Rows are points. To make a cloud, some directions were put in groups of two or more. Within a group, all points are equally far from the middle, so they leave a hole (a ring in 2 directions, a hollow ball in 3). The other directions are filled evenly. Then the cloud was stretched, turned, moved and blurred a little. Count the holes, and give their numbers of directions, smallest first.

Cloud (21 x 3):
[[ 17  30  15]
 [ 57  -8  15]
 [ 70   8 -30]
 [ 13 -19  26]
 [ -8  31 -18]
 [ 30 -14 -31]
 [  3   9 -33]
 [-19  16  23]
 [-11  10 -27]
 [ -9 -10 -26]
 [ 70   2 -29]
 [ 71 -14 -14]
 [ 37  23  17]
 [ 55  33   2]
 [ 66  26 -29]
 [-38 -24  -2]
 [ 20  -4 -34]
 [-37  13  18]
 [ 75 -10  -9]
 [ 14   7 -35]
 [-44   7  -9]]
Holes: 1 (3)

Cloud (28 x 4):
[[ 13  -1  -5  24]
 [-17 -10 -51 -15]
 [ 48   3  42  36]
 [-26  44  14 -14]
 [ 30 -15  19   7]
 [ 32 -12  67  45]
 [-23  25  53 -20]
 [  0   4 -18 -37]
 [ 13 -30  36 -12]
 [ 39 -54  18  28]
 [-26  14  47   0]
 [ 45  -7 -21   1]
 [ 26 -30  19  70]
 [  6 -28 -31  56]
 [ 19 -24 -21  -8]
 [ 24  51   0  27]
 [ 14  15 -18  51]
 [-11 -15 -16 -28]
 [  4 -11   6  66]
 [ 18 -10 -19 -38]
 [ 23  59   4  21]
 [-14  -4  58 -16]
 [ 29   0  63  45]
 [-59  -8  -7  -9]
 [ 26  -3 -48  29]
 [ 22  -5  65  18]
 [-23  23   5  15]
 [-51 -11 -26  14]]
Holes: 0

Cloud (47 x 6):
[[ 46  38 -23 -30 -12 -10]
 [-24 -61  31 -49 -13  17]
 [-17   2 -12 -11 -13  45]
 [  1  22  44 -12  45  -3]
 [ 33  51   4 -11   2 -16]
 [  6  12 -27  18 -40  36]
 [-30   5  23 -16  -5  27]
 [-34  -6  31  -2  42 -40]
 [ 21 -16 -39 -18 -26  52]
 [-43  -2  28  21 -19 -35]
 [-14 -23 -22 -68   7   8]
 [ 10 -40 -51 -25  17  32]
 [ 43 -34  -3  -2  48  13]
 [  9  68 -35  29  -3  -5]
 [-49  28 -43 -14 -53   2]
 [ 43  46 -22  20  34  18]
 [  3  27 -75 -38  -4  -8]
 [ -8  18 -56 -46  26  -2]
 [ 28  62  -8   9  16   7]
 [-42  -3  19  20  35 -33]
 [ -4 -43  -1 -31  26 -25]
 [-40 -69  -4 -27 -25  -5]
 [ 58   7   0  29  27   3]
 [  8 -21   2  30 -28  31]
 [ -4   9  35  31 -13 -31]
 [ 22 -31 -43 -17  38  22]
 [ 15  71 -42  19   2 -10]
 [-25  55 -35  20 -32   1]
 [  0  18  52  -8  40  -4]
 [  3  -2 -39   3  29 -22]
 [-63  27  -1  -9  24  11]
 [-41  38 -37  26  31 -12]
 [-25 -44   2 -36 -63 -18]
 [ 50 -63  21 -28 -15  14]
 [-21   2  12 -18 -16  34]
 [-32  21  21 -26  53 -21]
 [-36 -25  68  -1  18   2]
 [ 31  30  -9 -24  45  14]
 [ 32  -6 -25 -51  13  29]
 [-31  35   1 -25  53 -14]
 [ 10  32 -11  48  -5  -9]
 [-38  -1 -72 -31 -41  14]
 [-56  34  14 -17  37 -24]
 [ -5 -50  11 -63  11   2]
 [  2  10  28  38 -10 -25]
 [ 12 -23 -11  24 -48  25]
 [-47  -3  19  22  28 -33]]
Holes: 3 (2, 2, 2)

Cloud (86 x 8):
[[-19 -29  24 -13   3  -1 -42  34]
 [  7   0  19  10  42 -28   6   4]
 [-21  24  44  22 -17  -9  14  10]
 [  7 -18  39  -4 -50  64 -17  22]
 [-25 -11  19   8  -1 -27 -39 -30]
 [  1  39   8  24  34 -31 -37   0]
 [ 41 -16  17 -44 -26  58  -3  26]
 [ 17  47 -22 -18 -31  25  -3  -5]
 [-26 -27  88  -1   1  47   8  31]
 [ -6  34  16  -7   5  49  -6  39]
 [ -9   9  57 -38 -25  65  -6 -27]
 [-31   4  20   3 -43  16 -42  53]
 [ -3  22  18  20 -15  25  31  -2]
 [-21 -40  -3 -75 -32  70  32 -27]
 [ 40  19  39 -56 -10  78 -13 -14]
 [  9 -14  24 -56   7  35 -48   2]
 [-36 -49  76 -10  20  37  54  -9]
 [ 28 -17 -23 -17 -12   0  17 -20]
 [ 10  50 -23 -24 -19   7 -45 -47]
 [ -4  40  33  45 -30   0 -38  63]
 [ 24 -14  -3 -27 -62  28  -4  36]
 [  4  35  14 -16  17 -10 -37 -44]
 [ -5 -15  49  49   4  -6  36  62]
 [  0   9   1  -3  13  38 -38 -36]
 [-38 -62  49  -3  28  10  33  -4]
 [-50  18  43 -18 -13  17   1  39]
 [-50  -8 -33 -44  -1  23  -2 -57]
 [ 13  32  -7  37 -49  19 -56  36]
 [-20  16 -20 -82 -27  29 -31 -27]
 [-69 -33  -3 -13  25 -18  42 -11]
 [-29  25  18 -53  30   1  -4   0]
 [-32 -24  39  14  23  -2 -26  -8]
 [-58  10  24  -8  -9   5  -9  51]
 [ 32  35  14 -23  14   3 -47 -29]
 [-14  30  11  50  20 -14 -11  25]
 [ 15 -22   0   8  10 -23 -34  29]
 [-14 -33  68   4  12   8  26  59]
 [ -1 -17  64 -46 -10  51  50  -5]
 [  8 -40   5   6 -15  38  19  23]
 [-14 -28  53   9  27  54  34  25]
 [ 13  18  36 -15  -3  83  16  12]
 [ 33  -6  33 -30  -4   1  -4 -21]
 [-34 -28  21 -57 -45  34  16  30]
 [ 43  -3 -16  -8   1  -2   8  -8]
 [-24  16  38  -2   0   8 -57  35]
 [-23  19 -14 -28  15 -10 -67 -27]
 [ 20  15  40  22  -4  29  12  71]
 [ 10 -12  54   9  15  31 -10  56]
 [ 26  28  24  -1 -13   8   2  75]
 [  0  46  27  43 -37  -2 -30  67]
 [-42   1  23  19  16   6 -19 -30]
 [-18 -42  13 -84 -12  29  18 -30]
 [ 13 -34  18  -3   1  36  22 -30]
 [-14   8  42 -40   1  26  20  57]
 [ 11   2  40  38   4 -13 -47  51]
 [-12  24  21  30  19 -56  -1  50]
 [ -8   6  55  44 -13   6   5   6]
 [-22  27 -42 -38  14 -13 -19 -31]
 [  5 -19 -29 -43 -24   1 -20 -41]
 [ 13 -22  24  12  20  37  12  -8]
 [ 19   0  40 -16 -41  54 -45  45]
 [ 18  -8   6 -42 -31  42 -30 -48]
 [-53 -10  11 -46 -42  59  10 -20]
 [-18 -47  14 -67 -36  81  16 -32]
 [ 66  22  20  -5 -42  40 -33   4]
 [ -8  10 -35 -24 -18 -10 -45  39]
 [-63 -13 -29 -10  19  -9  -3 -10]
 [ 17  55 -31  20 -31   4 -33  38]
 [-12 -24  38 -51 -14  42  63 -14]
 [ -8 -49  14 -35  -2  31  21 -50]
 [ -2 -20 -32 -34 -12 -14  12 -34]
 [  7 -11  31 -23   2  75  51  -2]
 [ 26  29  41  24  13 -11 -35  57]
 [  3   9 -29   2  -7  11  18  24]
 [-20 -29  27  28 -50   3 -19  51]
 [-13 -11 -19 -23 -43  -7 -22 -41]
 [ 25 -19 -30 -15  -1  -6 -11  -7]
 [-38 -44  -3  -5 -37  25  26  -2]
 [-49 -14  29   3   0  17 -14 -38]
 [ 37  -8 -16 -40 -35  10 -34 -19]
 [-34 -34 -12 -19  27 -34  13   2]
 [ 24 -14  31   6 -20  67  -6   7]
 [-10  -4  18   3 -20  66 -29   5]
 [ 18 -11  16  36  27 -16  -9   1]
 [-26 -17   3  19 -51  24 -18  30]
 [-38  15 -14  16  -4  17 -31  13]]
Holes: 2 (3, 4)

Cloud (88 x 9):
[[-28 -17   4 -20  10  26  33  -7  28]
 [ 23  11  14 -48  -7  41  -2 -27  17]
 [ -6 -31  -7  -8  28  35 -26 -15  38]
 [-40 -13   4 -23 -29  40 -12 -13 -57]
 [ 16 -30 -61  -3 -29 -35   7  43 -29]
 [  0 -12  18  15  40  17  -3  41  37]
 [ 50   1  30   9 -28  -4 -29  38 -24]
 [ -6  20 -25   8 -53 -34  15 -34  35]
 [ -7  12 -55 -57  16   4 -26 -28  23]
 [ 12 -44  24  -5  31 -35  42 -39   5]
 [-23 -43   2 -11 -45  34 -44  66 -14]
 [ -5  29  13 -31  37   9  55  -7  41]
 [-54   3  -1 -21  50  15  31 -45  34]
 [-29  -4 -24  17  57  19  26 -20  17]
 [-17  29 -54 -38  17  -4 -17 -33  23]
 [ 33  13 -30 -49 -29 -25  -1  42  -5]
 [ 15  11  19 -33  74  22  35  -8   7]
 [-26   2 -22 -21 -37   8  47 -11 -60]
 [ -5 -54  12 -14 -14   9  -4  29  21]
 [-28   0 -47 -20  23   0 -51 -46  -7]
 [-26 -23  45 -23   1 -42 -38 -12 -12]
 [-35   5  20   7  74  15 -23  -4   5]
 [-21   2 -16 -33  25  -6 -21 -82  17]
 [-36  -7 -72  19  13  10 -18  -1  15]
 [ 34  18   6 -45 -51 -20  -2  -5   5]
 [-54   4   0   5  49 -32   6 -24  10]
 [ 11  19 -34   1  40 -44  59  -6  -8]
 [ 40  32  24 -29  16 -79  24  -9   7]
 [ 36  18 -41 -16 -25  -6  20  -1  42]
 [ 29   1  35 -42  73  -9  35 -44  50]
 [ 57  26 -68 -10  53  -6  19 -12   5]
 [ -8  40   0 -12   7  12  -1  33  45]
 [ 20   7 -26  21   6 -10 -23 -50  37]
 [-24  11 -35 -16  12 -37   0  -4 -55]
 [ 19   4  21  23  38  -4  52 -46 -24]
 [  8 -22  -5 -45  -3 -80  25  -7   1]
 [ 24 -29 -65   5  27 -39  -2 -19  34]
 [  8  19   0  41 -49  34  17  16  24]
 [-45 -19   1 -15 -28  21 -22 -15 -52]
 [-15 -52   6 -41 -48  -9  15 -27  23]
 [-44  45   0  -2  10 -30  40 -55   9]
 [  0 -19  20 -20  54 -49 -34 -22  21]
 [ -2  -3  28  44 -59   9  18  29 -18]
 [-31 -30 -30  24   6 -42 -17 -36  52]
 [ 11 -52  -5  -1 -41  37 -18  32  -7]
 [-21  31 -44  30  -9  26  -7  14  17]
 [  6  33  52 -24 -29  24   9  19  18]
 [ 10  34  31  -4  75  10  -2 -20 -22]
 [ 36  18  60 -30  57 -23  38   3  20]
 [-16  15 -25 -15 -53  11  23  24 -38]
 [ 48   5 -21 -20  24 -64   1  21  17]
 [-17  49 -56  -9  -3  23 -24   0  -3]
 [-55 -10   6 -24  47  -2 -13   1  41]
 [ 34  26  45  -3  -8 -55  27  63  18]
 [ 65 -31 -38   3  17 -17  17 -15  36]
 [ 35  31  25   2 -48   6  28   0  -3]
 [ 31  16  -3  32  28  15  -8 -30  55]
 [ 10 -41  10 -33  -2 -54 -22  15 -10]
 [-55  32  70   9  -4   2 -35  24  19]
 [ -6  62  64 -22  -3 -26  45 -29  -2]
 [ 22  10 -15   6 -57 -31  52  27 -13]
 [ 69   3 -15  27  37 -13  39 -11  48]
 [-20 -37 -70   0  31   1 -23  -2  12]
 [ 14  20  23 -37 -31 -82  13  18   0]
 [-36  -4  58 -22   4  -3 -35 -31  -6]
 [-19 -52 -38   4 -66  43 -59  33 -22]
 [-19  -3 -11  23  15  68 -53  -7  -1]
 [-17 -39  30  -6 -51  -2  -1 -16 -16]
 [-25  10 -41 -46  -6   1  36 -13  17]
 [-42 -15  -3  28 -16 -30 -22  19 -32]
 [-42  13  -3 -25 -38  -6  33 -13  29]
 [-25  13 -19 -15  48  56 -12  25   3]
 [ 49  14 -19 -16  65  38 -17  13   7]
 [  7  17  43   2  25  11 -10  56  62]
 [ -3  24 -27 -23  -4 -23  25  -8  57]
 [ 49  13 -60 -15 -46  19  -9  21  -1]
 [-63  25  37 -40 -30  -4  -4   7 -15]
 [ 50   2  48 -14   5 -16   6  26  -7]
 [ -8 -17 -10 -40  71 -30 -13 -49  -1]
 [-16 -51 -32  29  20  -7 -22 -23  48]
 [  8  46  60  -6 -19 -12  46 -46  15]
 [-52 -31  37  14 -34 -20 -48  -9  25]
 [-18 -46 -46  -9  -1  -5 -10 -22  44]
 [-44  19   5 -19 -28  29  22 -16 -46]
 [-29  18 -20  40  21  -9 -12  24 -37]
 [ 53  -7  -3 -17  39 -29  25 -42 -14]
 [-18  46 -13 -10 -39  -9 -32  21  -4]
 [ 15 -47 -25  -6 -30 -23 -21   5 -44]]
Holes: 2 (3, 3)

Cloud (101 x 9):
[[ 75  26  12 -13  -6   9   5  16  24]
 [-31  16  21   7 -22  58   7 -13 -30]
 [ 25 -42  81  -8 -19   8   0   7   5]
 [ 58  56 -12 -15  21  21 -13  39 -18]
 [-20  12  23 -51  -8  34 -16  36 -75]
 [ 42  37 -43  29   1  -8   5 -11  23]
 [  0 -49  24 -15  13  31   2 -11  43]
 [  1  37  14 -19  42 -11 -19  11  30]
 [ 41 -38   4 -49 -19 -12 -14  38 -10]
 [-47  21  -2 -60   5  48 -34 -11  -9]
 [ 38  -1 -19 -19 -16 -59  -7  24  23]
 [ 18  -4 -13  -7  17  41   1 -46  13]
 [ 62  -3  30 -26  -6 -10 -18  -9 -35]
 [-43  25 -14  20 -36  34 -43  26   5]
 [ 27 -25  -9 -20  23  34  16  -9  28]
 [-34  38  -2 -18  20  33 -37  -4  46]
 [ 28  56  10 -22  -7  46   6   5  35]
 [ 28  40  14 -39 -21 -25 -27  -6  41]
 [ -1   7 -34  -3 -47  24  -7  32  32]
 [-25 -35 -26  -1  10 -27 -23  70  -1]
 [ 23  -3  30 -15  19  -2  11  56 -68]
 [ -9 -72   0 -17   7  -5 -26  51  10]
 [ 14  20  51   9  -4 -19 -50  26   7]
 [-12  70 -18 -32  -9  50 -12 -27 -22]
 [ 25 -23  10 -60 -36  14 -12  40  -5]
 [ 14  -5 -13  17  21  58 -18   3 -36]
 [ -4  33 -19 -28   0   2  41 -18  39]
 [-46  26 -20   1 -33  40  -8 -44  37]
 [-15  14 -18 -22   1  29 -56 -13  40]
 [  5 -33  45   7 -34  -7   8  40  21]
 [-39  11  22   3 -18   1 -42  22  39]
 [ 19 -22 -13  16 -16  24  18  38 -41]
 [ 60 -16  83 -28 -13  18   3  26  -6]
 [ 42 -18  34  22   1   4  -3  41  23]
 [ -6 -24  22 -11  -1  38   5  14  59]
 [-42 -22  49 -26 -20  15 -36   7  -6]
 [ 40  51  28 -20  26 -22 -46  24 -26]
 [-25  -1 -36 -45 -26  45   2   0 -30]
 [ 46 -25  71 -23  31  -5   0  29 -26]
 [  6   7   7  -7  -3 -45 -40  65 -11]
 [-51  11  -2  29 -38  12 -10 -19   8]
 [ 43 -18  40   4  26  51  -3  38 -24]
 [-15  -7  69 -19  28  51   8  23 -19]
 [ 26 -32   0  28 -32  -4  10  29  32]
 [ 10 -61  44   4 -12  -1 -15  29 -10]
 [ 59  25  -3  -4 -10 -22 -10  56 -30]
 [ 25  -2  68 -71  19  27 -26  58 -13]
 [ 29  35   9 -21 -36  -4 -40  62 -15]
 [ -9 -16  20 -26  15  12 -33 -29  27]
 [-49  14 -46 -42  -7  33  -9  39  20]
 [ -1 -11  38 -10  14 -12  30  23 -50]
 [ 51   0  20 -15   8   7  -6  20 -71]
 [-17  68 -23 -21   4 -14  12 -32  17]
 [ 23 -26  25  -9 -48  42  -9  -1  -5]
 [-11  17 -64 -20 -36 -11 -14  30  15]
 [ 45  38  13  17   6  24  -1   3  37]
 [-31  35  16  -3  -2  23 -40  40 -78]
 [ 47 -13   6 -13   9  50   5  17  23]
 [ 11  47   7  11  10  59   3 -34 -27]
 [ 28 -50 -18 -37 -34 -16   1   0   8]
 [ 35  29  49  -8 -20  34 -52  11 -17]
 [ 16 -16   4 -63   1  64 -23   5  10]
 [-29  59  17   5  11  13 -37  40 -67]
 [ 28  -9  39 -12  14   0 -48  33 -58]
 [-29  55   4  14  -4  36   3 -28  44]
 [ 33  -6 -24 -34  15  12  10  10 -47]
 [ 57  85  18   1   6  11  13 -17   2]
 [ 42   0  71 -63   4  38 -24  22 -29]
 [ 42  75   2  -6  18  46 -34  17 -10]
 [ 28  21  74 -32  33  21 -28   6 -45]
 [-12 -17  21 -18 -15 -21 -23  83 -20]
 [-28 -10  48 -15  16  80  -1  17 -12]
 [  1  48 -18 -19 -10  41  15 -48 -22]
 [-33  -5  20 -17  33  17  23  22  11]
 [ -7   2 -34 -25 -23 -22 -52   3  -7]
 [ -4 -24 -18 -24  -3 -37 -33  64   9]
 [-25 -23  32 -24  25  34  13 -23  20]
 [-31  -9  56 -17   1  62   7  30 -23]
 [ 23 -19 -43  -8   7  -2   2 -31 -13]
 [-25 -37 -22 -36 -16   7 -22  42  46]
 [ 81 -12  41 -30  -1  12   4  13 -25]
 [ 17 -33 -18 -44 -15 -14 -15  57 -36]
 [-16 -15  21 -20  12   7  -6  77 -67]
 [  8   9 -24 -32  -3  30  37 -23 -28]
 [ 31 -22 -15 -20 -11 -28 -17 -34   3]
 [ 33  20  61 -18  35  32 -31  24 -67]
 [-32  43  48 -39   2  42 -32  23 -65]
 [ 27  79  52 -37  31   4 -32  27 -20]
 [ 40  54  51 -25  14  44  13  38 -19]
 [-21  17  18   6 -13  18  15  -9  70]
 [ -1  38   7 -27 -49 -26 -22 -11 -11]
 [  2 -49   5  -2 -18  42 -17  45  31]
 [ 50  26  46 -19  33 -29  17  33 -20]
 [ 19  34  37 -51  -1  59   7  -6 -45]
 [-30  13  41  -5  14  39  12  33  20]
 [-15  10  47 -28  -2   6  18  51 -33]
 [ 10  23  39 -10 -19  53  36 -26 -30]
 [-22  -8 -56  -4 -25 -28 -23 -22   2]
 [  4 -26  42 -26  49  12   1  18 -15]
 [-11 -38 -44 -32  -5  -7  -5  20 -35]
 [-13 -11  22 -11 -21  67  16 -37  26]]
Holes: 3 (2, 3, 3)
